Every row gives one point. The last column is the point's height on a tilted bowl or saddle (a function of degree 2), plus a little noise. Count its main directions that bend up, bend down and stay straight.

Points:
[[  6 -34  12]
 [ 40 103  89]
 [ 33 -68  42]
 [  7  57   7]
 [-27  40 -12]
 [-22  14  -7]
 [ -1 -45  15]
 [ 15 -29  21]
 [-43 -33  33]
 [ 42  43  75]]
Directions: 1 up, 0 down, 1 straight

Points:
[[  26   -1   81  -41]
 [ -21   10  -50  -24]
 [  -1  -45   60  -31]
 [   8   18   -9  -11]
 [ -20   77  -95 -108]
 [ -71  -71   -7  -45]
 [  57  -38  -98  -80]
 [   1  -15  -54  -23]
 [  -1   -4   21   -8]
 [  18   31  -12  -19]
 [   1  -16   52  -18]
 [   7   -7   17   -7]
 [ -10   12  -52  -25]
 [ -64  -50  -35  -35]
 [ -13   55   18  -30]
 [  53    4   13  -23]
 [  13  -40   74  -39]]
Directions: 0 up, 3 down, 0 straight

Points (16 x 4):
[[-39  -4  86  63]
 [ 42 -48  27  56]
 [ 32 -16  39  21]
 [  3 -24  35  15]
 [ 33 -24  -7   1]
 [-46  60  59  27]
 [ 38 -27 -42   2]
 [-28 -44  10  23]
 [-39  14  -6   5]
 [-46 -26 -75  18]
 [ 29  70  12   9]
 [ 25  -4  14  -7]
 [ 43 -58 -90  18]
 [-25 -30   3   2]
 [ 20 -60  61 109]
 [-81 -43   9  79]]
Directions: 2 up, 0 down, 1 straight

Points (17 x 4):
[[ -72  -41    3   12]
 [ -12  -25  -26   -1]
 [  -3   47   49   12]
 [   8  -20  -34    8]
 [  54   80   58   20]
 [ -23  -19   -5   -3]
 [ -34   25 -106  105]
 [  15  -43    3    3]
 [  -4   23   30    6]
 [   5  -12 -112  100]
 [  18   41  -53   48]
 [   9  -36  -20    3]
 [  32   -6  -11   13]
 [ -49   70  -55   72]
 [  -1  -77   26   13]
 [ -52  -12   -4    7]
 [ -14  -62   18    3]]
Directions: 2 up, 0 down, 1 straight

Points, 24 rows:
[[  -1    5  -38  -23   18]
 [ -58   31    1   11    6]
 [  -1  -58   37   67   64]
 [  -6   50 -117  -30  -66]
 [ -32   -6   -7    4   16]
 [  -6  -51  -37   -8   26]
 [  61   22  104   -3  -52]
 [  24    1   -5   -9   29]
 [  18   35  -66   28  -17]
 [  26  -71   51    2   -9]
 [  91   63  -50   35  -48]
 [ -16   97   25  -32   94]
 [ -40   49   15   -9   25]
 [  22  -34   29  -10    9]
 [  48  -16  -63    1   10]
 [ 102   -5   98    3 -103]
 [  35   25  -30  -28   39]
 [  92  -47   18  -41   -9]
 [ -20   31  -22  -63   26]
 [   0  -17   62   20    0]
 [  41   -7   -8  -20   29]
 [  16   -4   61  -15   -6]
 [  -6  -28   14   29   35]
 [  -4  -32   30   45   38]]
Directions: 1 up, 2 down, 1 straight

Points, 23 rows:
[[ -60  -20  -39   42   -9]
 [ -39   45   -7   22   40]
 [ -16  -27  -84   39    1]
 [  73  -46   17  -22   25]
 [  30   -6  -10  -48   22]
 [ -25   -7   16    2   11]
 [ -26    4   -9  -11    9]
 [ -66   61   63   -3   80]
 [  84   11   -4  -11   24]
 [  19    6   27  -34   10]
 [ -37  -40   10   38   -9]
 [  13   -1  -70  -24   33]
 [ -87   54  -41  -22   36]
 [ -65    2   22    4   29]
 [ -22    1  -20   72   27]
 [   6  -35  -39  -66   32]
 [ -16  -12   -6   84   22]
 [ -77    5   56  114  121]
 [   0  -34  -53   14   -1]
 [  54   18   30  -72   10]
 [   9  -30    0   62    1]
 [ -55 -106   13   -2  -43]
 [ -31   11  -22  -18   11]]
Directions: 2 up, 1 down, 1 straight

Points (46 x 7):
[[ -20  -21  -27   21  -79   12   28]
 [   4   42  -76   24  -41   10   67]
 [-102   33  -42  -76    0   25    2]
 [ -19  -57   -1   19  -32  -22    0]
 [ -33    4    5   32  100   65   71]
 [  21  -17   59  -43   11  -23   38]
 [ -41   48  -19   41   49 -104   92]
 [ -25   15   62  -61  -32   -1   16]
 [  51   63  -17   22  -77  -39   45]
 [  18  -45   -3  -35   47   34   -2]
 [ -56   22  -30   30  -40   19   38]
 [  37   43  -91   27  -43  -59  103]
 [  10  -33  -36   10  -15   16    7]
 [ -36    2   15   26   11    9   28]
 [  19   -3   38  -48   20  -65   58]
 [  26   46  -73   22  -10   40   71]
 [ -10  -45  -25  -16  -14   26    8]
 [ -14    6  -46  -17   52    5   13]
 [ -48    7   41   26  -18  -17   28]
 [ -26    1  -27  -11  -28  -53   17]
 [  25   32   18  -39  -35  -53   27]
 [  60   -9   -5  -11   36   11    6]
 [ -17  -33   33  -22   -8  -45   25]
 [ -37   20   33   10    7   -6   29]
 [ -68  -37   79  -46  -22  -39   62]
 [  35  -38  -61   41  -66  -37   39]
 [ -42    1    9  -17  -14   35   18]
 [ -20  -23  -14  -83   11   41   21]
 [  66  -21  -12   14   11    1    3]
 [  42   77   29   11  -10   50   35]
 [  32  -29  -33  102   22   23   15]
 [ -15  -56   26  -55   -7  -19   38]
 [  63  -40  -27   45   -7   22   -2]
 [ -31    3  -30   17  -24  -55   16]
 [ -26   50   38   53   29   -5   77]
 [  16   -3   -1   10  -61  -12   15]
 [ 121   -7   26  -35   20  -50   72]
 [ -23  -12  -42  -37   52    4    6]
 [  -2   18   17   41  -52   22   28]
 [  16   22  -13  -33   -4    6   14]
 [  17   36   -2   24   42  -30   41]
 [ -13   41   77    8   57  -33   82]
 [  -8  -46   31  -13  -18   -1   14]
 [   6   26  -56   12    9  -11   35]
 [   5  -74   16   16   50   47  -12]
 [ -50   45  -78   -9   43   -1   42]]
Directions: 3 up, 1 down, 2 straight

Points, 42 rows:
[[  -7  -19   -6 -121  -63   -6  -11]
 [   3  -49   23   66  -29  -19   46]
 [  45    5  -10    0  -71  -29   29]
 [ -56   19  -13  -34  -45  -28   43]
 [ -22  -10   22  -55  -31  -28  -14]
 [  13   14   24  -13  -35   -8   -3]
 [ -20  -52   70   16   13   55   66]
 [ -27   57   11  -41  -25  -33   36]
 [  -6  -26   24    4  -49   16   17]
 [   9    5   -1   51   22  -28    6]
 [   4  -29    2   -5   66  -27  -38]
 [  16   89    2   -4  -34  -55   90]
 [  54   47  -29   42    3  -21   54]
 [ -25   60   62    8   -9    8   72]
 [  16   42  -73   11   -4   21   51]
 [  49    5    7  -22   67    7  -14]
 [ -11   28  -19  -35   21   16   11]
 [ -22   16  -46  -79  -39  -72   53]
 [  15   25  -36   86  -15  -65   91]
 [  20   48  -28   25  -22   33   42]
 [  -1  -11   -7   -8  -35   28   10]
 [   4  -36  -21  -19   40   32    7]
 [  31   -6   43  -26  -32  -22  -18]
 [  19  -38  -10  -19  -10    6   -4]
 [ -36   27  -16   29   19  -19   26]
 [  13  -18    8   27   13   59   34]
 [  36  -11   11  -29  -28   -9  -15]
 [   8   37   31   27  -48  -47   54]
 [   7    4   15   41   30   -4   -5]
 [  83  -40  -24   44  -19   -4   67]
 [ -22   19 -107  -29  -59   48   90]
 [  12  -18  -35  -18   -5  -25    1]
 [  48   11  -15  -12   55   29   15]
 [  22   67  -42    5    6   -9   52]
 [   7  -32   35   -7    5    1  -17]
 [  19  -55  -16  -31   45  -55  -24]
 [  -1  -22  -36   29   20  -63   27]
 [  34   14   25   13   19    0   -5]
 [  16  -41  -62   24    9  -39   42]
 [  13    1  -36    1  -17  -52   23]
 [  58   15    3   -9   52   29   16]
 [  34  -91   -8   44   -4   11   61]]
Directions: 4 up, 0 down, 2 straight

Points (68 x 9):
[[  63  -57   44   19   38   34   28   15  -10]
 [  21   -5  -20  -25   -1  -16   -9   14  -22]
 [ -28   27  -16  -44  -10   -7   -4    1  -30]
 [   8  -25   -4  -36   16   -8  -33   38  -24]
 [ -19  102   26   -1   74    6   30   -6  -92]
 [ -37  -32   64   13   54   41   -9   -2   15]
 [ -22  -27   83  -98   16  -31  -36    1  -27]
 [  21  -21    8  -19  -45  -20   15   24  -18]
 [  52  -28   65  -14   61    2  -28   16  -29]
 [ -27  -40  -24   61   -9  -12   73  -43  -11]
 [ -22    1  -22   22   11   42   -2   16  -19]
 [   9    2   14  -77  -59    2  -52   50  -55]
 [ -57   25  -26   -1   12  -18   -9   -7  -42]
 [ -37    5   39   74  -35   51  -12  -11    6]
 [  15  -14  -41  -25   81  -29   -7   32  -43]
 [ -40  -20   51   -8   65   15   20  -10   -7]
 [  20    7   17  -61  -51   54  -19   43  -36]
 [   8    6  -53  -78    4  -36   -6  104  -54]
 [   8   11  -13   33   47  -32  -40   16  -45]
 [   1   14  -10   -1    7  -10   38   -5  -20]
 [   5  -33   43   81  -78  -18  -22   19  -20]
 [ -31   -4  -27    1   32   -1  -57  -45  -50]
 [  65   50    3   88   40  -41  -47   28  -62]
 [  45   33  -51   -2  -13  -89  -52   18  -77]
 [  25  -34  -15  -54   -9  -17  -19  -14  -16]
 [  79    0  -15    9   50   21   26  -14  -38]
 [ -22  -49  -66   42   44  -19    7   14  -23]
 [ -23   61  -41  -54   -4   -5  -15  -40  -67]
 [  50  -22   10   13  -28  -10  -49   53  -43]
 [  38   62   -6  -19   30   71   54    9  -63]
 [ -12   28  -16  -60   49   -5  -59   -2  -59]
 [  35    3   15  -19  -32    3   40   20  -23]
 [   8   34   65  -22  -14    9  -23  -53  -17]
 [  42    2    7  -41  -33   -2    2  -11  -30]
 [  29  -50  -30   40  -27  -53   88   15   -1]
 [  11   -7  -53  -29    7    5    2  -17  -18]
 [  22  -86  -18   85   26   21    7  -28  -21]
 [  16  -30   60   19   33   26   19   22    7]
 [  50    5  -32  -41  -31   36  -25   -4  -47]
 [  -8  -19  -21   53   54   -6   -3  -83  -44]
 [  68   39   -9  -18   16  -53   11  -28  -58]
 [   4   43    1   -4  -12   34   49   35  -37]
 [ -14  -26  -45   59   -2  -66   13   -5  -21]
 [  10  -48   52   17  -29  -59    8  -21    1]
 [  47  -69   17    9  -31   47  -92  -12  -51]
 [ -68   -9   25  -16  -20   -2    9   68  -24]
 [ -31   13  -26  -43  -30  -82    3   17  -44]
 [   7   -5  -10   44  -40   13    1  -30  -15]
 [   1   72  -23   53   57  -34  -73  -42 -109]
 [  37   58   -7   64   21  -21  -24   34  -49]
 [  52  -18   15  -15   53  -32   31  -77  -23]
 [ -21  -49  -35   50   47   -9   44    7  -21]
 [  82  -27   14    5  -39   16  -34  -50  -38]
 [ -43  -17   22   21  -64   32    9  -60   -8]
 [ -44  -43   20  -24  -42  -31   27  -75    7]
 [ -41   80  -23  -52   78  -37   25   10 -108]
 [   3  -21  -20  -48  -45   34   31   -1  -13]
 [ -10  -29  -15    5   44   16  -24   24  -20]
 [   9   45  -18   15   11   11   54   67  -53]
 [  11   -9   57   15  -86   -3   53   16  -15]
 [  -5   18  -48   75   21  107  -44   35  -55]
 [ -58   53  -61  -47  -37  -41   29  -51  -67]
 [ -57  -17   23  -42   -5  -31   17  -33   -9]
 [  22  -42   38  -45   11  -66   10  -27  -14]
 [  20  -21  -30  -19  -44  -20  -33  -23  -27]
 [ -16  -13  -17   41   -2  -44   54  121  -73]
 [  18  -21   64  -13   20   52  -13   25    9]
 [ -23   -1  -18   13  -17    1  -38  -31  -30]]
Directions: 1 up, 5 down, 2 straight

Points:
[[ -29   -3  -10    7  -46  -41   46   -9  -32]
 [ -42   35  -10   -7  -18   45  -62   13  -34]
 [ -48   17   36    6    2   21    1  -35    0]
 [  -9  -11  -15   12   26  -47   -8    4  -18]
 [  20    9   53  -25   -8  -46   13   58  -49]
 [   1   -4  -20    6  -46   25   -5   49  -25]
 [  24   28   29   -6  -31   78   -8  -24   19]
 [   3  -11   11   36   44  -17  -51  -45  -35]
 [ -38   36    5  -15    1   -3  -20   -9   -3]
 [  40   15    6   19  -19   91   32  -23   10]
 [ -13    7  -11   29  -16    1  -31   61  -30]
 [ -11  -48   23   21   -7   16   -1   60  -18]
 [  34   11   -6   -8   42  -19   12   -9  -23]
 [   7   -3  -17   26  -32   -2    3   22  -11]
 [  -4    5  -21  -18   34   -7   23   36  -25]
 [   5  -23    4   -5   16  -14  -22  -21    5]
 [  14  -41  -17   29  -36    6   10   -8  -24]
 [ -48  -19   19    2  -16  -43   11   -9    2]
 [  35    0   17  -36  -18  -17   63   43  -31]
 [ -36   18   29  -49  -20  -69   26  -13   -8]
 [ -68   -6   27   24   32   40    6   56  -73]
 [ -44   12  -15    2  -18    9  -32  -29   11]
 [  -9   63  -30   17   -2  -18   18   16  -36]
 [  -9  -20  -11  -18   -2   47  -16   32  -18]
 [ -13  -53  -31    3  -39   -8   11   33  -42]
 [ -28   11  -40    2    1   28   -7  -30  -17]
 [ -57   70   32  -39  -13   -3    9   -7  -46]
 [  -6  -28   14   52  -12   12    3   21  -14]
 [ -19  -34  -25  -25   49   30   30    0  -45]
 [   8  -31   34   -1   87  -22   -6  -25  -71]
 [ -15   -2  -21  -61   -5    2  -10  -18   10]
 [ -11   28  -19    9  -15    4   -8   -9   -8]
 [ -29   43    7  -46  -22   10    7   76  -81]
 [  14  -11  -33   -1   51  -71   32  -15  -43]
 [ -36   40   38   47    2   13  -27  -35  -36]
 [ -22  -20   -2   71  -14   75   12  -26  -54]
 [  30   -8   -6    2   37   32  -41  -13  -19]
 [  37  -10  -13   20   68  -53  -16   -2  -65]
 [  44  -11  -14   -2   34  -13  -34    3  -33]
 [ -47  -10   12  -13   15  -41    9    4   -1]
 [  11   13  -43  -13   48  -23   61   -6  -40]
 [   5  -23  -23   42   33   22   11   33  -20]
 [  25    6   26   10    5   -3   28   37    4]
 [  23  -56  -42  -35   57   38   21   20  -82]
 [ -30   15   20  -33   30  -28   26  -24   -6]
 [   2  -85  -24  -18   13   13   14   24  -55]
 [   4   49    1  -43   39   45   43  -43  -42]
 [  14   -9  -20   26   20   11    1  -21  -15]
 [ -59  -32  -12   31    7   10  -24   19  -42]
 [ 121   14  -27   22   -7   45   36   -7    3]
 [  -8   -2  -20   33    6  -57  -40   25  -34]
 [ -41   14   55  -31   -8   12   -1   -5    0]
 [ -34  -12   37  -10  -37   48  -10   -1    9]
 [ -19  -19   32   69   79  -33  -67  -29 -121]
 [  -7   39   20   -2   12   25   45   21  -19]
 [ -33  -19   17  -16   57  -22  -24    8  -31]
 [  48  -15   14    3  -41  -23   25  -55  -33]
 [   0  -26   31   38    6  -70    7    3  -36]
 [ -29  -12   37  -49   44    7    3  -11  -10]
 [   9   25   25   37   -5   15   17  -20  -10]
 [ -38    3  -44   45  -18   -1   15   -1  -50]
 [ -27  -31  -10   30  -17   66  -16  -24  -18]
 [  35    8    9   -4  -14  -32   10  -47  -12]
 [ -18   16  -33  -14   31   48   -3  -24  -29]]
Directions: 1 up, 6 down, 1 straight

Points (75 x 9):
[[ -58   -8   -2    5   40   68  -17  -29   67]
 [  18   17   19    2   17  -48   13   12   -1]
 [  16   49  -12   10   11   -6   13  -59   67]
 [  39   43   22    1   47   21    4    8   70]
 [   8   16   43  -47  -11  -12   65  -13   57]
 [ -25   23   17   -4   30  -15   16   -1   27]
 [  60   33  -53   -6   46  -17   -2   31   27]
 [  -8  -24  -44   46    7  -15   46   -2   24]
 [ -25   13    1  -57  -23  -17   11  -33   61]
 [ -48  -44  -52   11   -8   16    6   -9   38]
 [ -15  -37   -4   57  -14   16    5    7   -7]
 [  45  -14    1  -10   -3    3   23   86  -16]
 [ -32  -16  -27   -3   -5  -36  -15   16  -14]
 [ -40  -28    8   -5   13  -26  -19   39  -24]
 [   1  -30   43    1  -18   -2   21  -18    0]
 [  37   32    2   45   24  -23  -17  -49   16]
 [ -25   55   41   50   -4    2  -18   22  -11]
 [ -47   59   15  -13  -33   -5  -18   13   -3]
 [ -42    0  -17   -3   32  -26  -24   36  -21]
 [ -17   18  -42   65  -76    3   -2  -33    4]
 [ -42  -45   16  -33  -39    4  -52  -38   33]
 [  18   13   18   -2   41   11    4   31   27]
 [ -40   19   21  -15  -11   18    8  -24   31]
 [  71    5    8    9   28   -5    5  -34   23]
 [ -42   -6   48    3   -6    7   21    9   -2]
 [   3   10  -21  -43  -14   29   37   49   53]
 [  42   28   10   50    2   29  -35  -31   25]
 [   5   35   -4   26  -17   15  -44   42    7]
 [  63   34   -5   33  -11  -61  -57    6  -38]
 [ -30  -27   36  -46   17  -14  -28  -23   43]
 [ -19  -30   19   -7   -2   -7   22   24   -2]
 [   9   41    6   24  -29  -30  -22   -7  -13]
 [ -19    3  -30   12   -5  -22   -9   25   -9]
 [   4   51   59  -72   -2   28   33   59   50]
 [  16  -20  -22  -34   16  -13   21   17   23]
 [  26  -74   21   -3  -13   24  -12   15  -31]
 [  14    6   20   58    4   30  -30    2    7]
 [   6   24   -1  -12  -25   23  -34  -27   25]
 [  29   -2  -40    9   20   15  -35   -4    9]
 [  10  -43    5  -25   19   14  -16   19    3]
 [  25  -22  -49   -8   50   24   26   61   22]
 [ -17  -39   47  -19    6   20  -32   43   -2]
 [  -9  -43   -1   27   12   57   48   15   32]
 [   9   19  -41   15   57   20  -40  -39   29]
 [-121    8    3   76  -18    5  -25   -7  -80]
 [ -18  -16   -8   17   51   18  -78   25    1]
 [ -53    8  -21   12   -7  -33  -51   -1  -27]
 [ -38  -29   17   -9    5  -28   19   21   -5]
 [   9  -12  -61  -10   43    4  -45  -26   12]
 [  34   52   13   -2   39   -6    2   22   53]
 [ -23   17   16  -48   21   -8  -49   -5   51]
 [ -51  -14  -52  -13   23   27   18  -35   80]
 [  -7    2   -7  -44  -15   55   73    6   79]
 [ -11    6   13  -27   34  -29  -26  -15   20]
 [   3  -25  -14    5  -26   14  -44   20   -9]
 [ -58   25  -41  -13   18   20  -60    4   45]
 [  -5   21  -12   -1  -21   59  -15   -1   32]
 [  -1  -29    1   44  -36   35  -24    7  -14]
 [  34   92  -78   20   32    8   19  -18  121]
 [  98   28  -25   23  -11    1  -12  -37   17]
 [ -20   38   32   11  -19  -21   -8    1  -11]
 [ -42   -6   -7   30    7   19  -23  -11    5]
 [ -62  -36   15  -18   31    2  -10    0   28]
 [  18    2   17  -30   -3  -25  -33   22   -8]
 [ -22    8    4   31  104   34   11   -4   40]
 [  18    1   63   67   14   32   26   -2   36]
 [  -1   -3   -7  -28   20  -56   17  -34   30]
 [  67   24  -38  -83    2  -16  -25   36   47]
 [   9   15   20   29  -27  -82   24   43  -42]
 [  40   39    9   39  -24  -29    0   11   -1]
 [ -10  -23   12   22  -46    2    5  -33   -6]
 [  13   -7   44  -30  -32   66    4    4  -14]
 [   9   29  -14  -27    0    4   35    8   61]
 [  28  -10  -67  -19    5  -24    2   14   19]
 [  15  -11    0  -34   35  -55   -1   27  -16]]
Directions: 4 up, 2 down, 2 straight
